Each row of a before or after table is a point. One or more steps were done to the points. Then noise was added and the rows were shuffled. The steps act on columns, c1 being the first. Write out the steps. A step turns or swaps two columns, mirrors them in a line or flattens them onto one, adds a multiple of one to another, or multiplies or shifts one. Angles are multiples of 10 degrees, from the lower column toward the higher: turns from -170 to 170, lines from 10 to 170 but not 90. Use the fewest steps. Two steps may share a column if one is a turn and the other turns, adds or multiplies; they go together, in the order done. Otherwise the lowest column goes first.
(in the rows, 128 means zero)

Before (8 x 3):
[[158 172 117]
 [157 163  82]
 [ 95 117 218]
 [130 184 116]
 [106 152 103]
 [115 148 123]
 [ 99  88 206]
 [ 79 131 211]]
After (8 x 3):
[[ 31 125 117]
 [ 31 133 136]
 [124 102 114]
 [175  94 140]
 [142  73 122]
 [137 103  99]
 [139  76 150]
 [ 49 164 132]]
Steps: turn c1 and c3 by 70 degrees; multiply c2 by -1

Before (14 x 4):
[[124  88 161 136]
 [160  88 124 117]
 [120 110 128 122]
 [115 153 118  97]
 [128 100 116 132]
 [141 115 120 129]
 [121 159 175 136]
 [122 100 155 134]
 [156  94 143 102]
 [135  92 123 128]
 [115 122 124 130]
 [132  97 134 135]
 [124 110 123 135]
 [146  94 118 101]]
After (14 x 4):
[[130  41 116 124]
 [181  10 127 140]
 [118  76 130 135]
 [110 113 124 127]
 [148  87 122 123]
 [133  33 136 122]
 [117 222 178 119]
 [108 204 119 161]
 [117  44 161 122]
 [120   8 164 121]
 [158  27 119 154]
 [170  30 144 154]
 [140  21 119 131]
 [120  74 121 118]]
Steps: multiply c1 by 1.6; multiply c2 by 3; multiply c4 by -1

Before (13 x 6):
[[144  77  70 110 139 151]
 [ 41  96 129 123 106 120]
 [155 133 116 157 105 114]
 [122 125 110 126 103 136]
 [123 156 130  86  70 113]
 [138 151 135 103  65 154]
 [143 121 136  83  69  52]
 [ 88 145 136 124 110 135]
 [155  66  61  72  73  85]
 [153  64  89 114  82  40]
 [137 135 126 155  71 111]
 [145  82 143  72 244  48]
 [150 129  68 118 136  82]]
After (13 x 6):
[[112 151 139 138 139 113]
 [120 184 158  78 152 198]
 [242  50 156  62  30 206]
 [186 199 206 142  96 185]
 [140 146 146 165 143 133]
 [153 120 202 161 125 137]
 [193 142 167 152  79  78]
 [ 60 163 131 122 112 135]
 [103 174 138 156 162 142]
 [ 87 170 109  98 179 109]
 [ 70 165 134  85 181 141]
 [ 64 135 118 117 152 126]
 [181 206 208 119 101 133]]
Steps: turn c2 and c5 by 120 degrees; add -1 times c5 to c1; add -0.7 times c3 to c4; turn c3 and c6 by 150 degrees

Before (13 x 8):
[[105 216 183 151  84 166 174 139]
 [102 112 127  60 195 114 111 122]
 [180  73 143  73 186 130 146 166]
 [205 100  76 109 193 187 133 143]
 [128 156 135 123  99  76 162 109]
 [120 149 137 115  68 137 119 145]
 [164 110  98  95 197  71 149 182]
 [127 156 134  46 110  88 176 142]
 [ 91 149 121 156  80 169 169 184]
 [134 179 119  97 129 136 121 164]
 [103 193 121 117  86 131 185 150]
 [157  81  81  91 189 163 159 139]
 [ 93 171 146 138  93 104 163 142]]
After (13 x 8):
[[ 95 142 135 161 114  80 219 183]
 [165 137 148  71 132 143 215 145]
 [ 50 136  67  66 184 180  85 146]
 [177 143 151 140 118 145 203 106]
 [ 89 119  59  45 197 141 124 139]
 [126 136 150 128  77 118 162 144]
 [152 113 115  50 176 108  51 123]
 [156 150 173 169 115 105 210 147]
 [139 179 164 146 114 108 244 150]
 [108  78  95  60 188 173 111 160]
 [105 169 222 221 114  89 226 152]
 [168 130  95  65 198 185  97 179]
 [116 173 148 112 129 135 109 170]]
Steps: turn c1 and c6 by 110 degrees; turn c2 and c3 by 40 degrees; add 0.7 times c3 to c4; turn c5 and c7 by -30 degrees; multiply c7 by 1.6

Before (11 x 9):
[[126 100  73 138 114 166 140 100 117]
 [ 84 106 122 113 129 137  94 136 119]
 [156 181 112 145 133  46  90 125 111]
 [141 123 136 134 165  89  98 100 134]
 [166 142 103 131 155 130 160 137 117]
 [164 115 182 151 139 116 114 119 162]
 [170 156 181 121 152 142 151 100 137]
 [ 80 115 125 135 130 129  87 115 180]
 [133 123  98 119 137  93  87 142 113]
 [157 136 108 108 135 176 127 109 136]
 [151 130 128 186 156 138 103 103 138]]
After (11 x 9):
[[165 113 113 139 130  73  90  78 114]
 [ 52 121 126 134 135 138  88 144 191]
 [154 107 106 103 135 203 124 125 151]
 [ 86 137 120 108 132 149  91 147  99]
 [139 120 180 147 137  34 115 144 192]
 [133 102  75 148 113 251 140 168 111]
 [161  94 176 104 151  64 154 104 152]
 [142 101 132 167 154 138 103 130 151]
 [173 132 102 114 156 169 160 114 119]
 [140 144 100 109 137 141  88 126 108]
 [136 101 137 106 165  70  99 136 144]]
Steps: multiply c9 by 1.6; turn c1 and c9 by 20 degrees; turn c2 and c8 by -100 degrees; add -1.5 times c3 to c6; add -0.7 times c5 to c4

Before (14 x 9):
[[ 57  96 185 109 200  99  56 171 115]
 [129 177 181 148  88 130 158 114 184]
 [133  75 170  39 189 111  48  79  92]
 [121  71 154  97 111  65 134 161 153]
 [130 128 185 119 170  65  82 126 126]
 [157 166  81 129  84 133  98 140 146]
 [ 61  87 139 110 161  58  76 176  80]
 [104  99  89 156 152  87 123 133 175]
 [150  89 163  63 156 160  77  89 155]
 [123  89  88  80 111 104 145 164 173]
 [ 82 142 140 112  99 112 108  92 138]
 [137 116  91 105 128 131 148  95  72]
 [130 170 109 151 194  80  98 190 152]
 [157 101 169 117 106 172  74  97 144]]
After (14 x 9):
[[125  80 148  72  88 152 140 165 176]
 [105  78 137 152  49 180 120 135 178]
 [156 109  38 132 139 108  94 145 146]
 [128 119 230 100 131 183 130 159 148]
 [148 141 208  61  54 108  74  82 153]
 [132 180 178 118 111 199  83 124 130]
 [133 135 239  35 127 165  48  78  90]
 [127 204 108 143  82 114 151 112 182]
 [ 56 163 218 107  87 175  63 172 111]
 [130 135  55 154  47 198  98 188 151]
 [ 57 117 194 110 196 204  72 176  83]
 [ 73 144 117 115 147 132 110  92 134]
 [152 151 195 116 110  81  69  96 142]
 [132  84 117 106 208 123 147  96  72]]
Steps: turn c2 and c3 by -60 degrees; multiply c3 by 1.6; turn c5 and c6 by 160 degrees; add -1.5 times c9 to c5
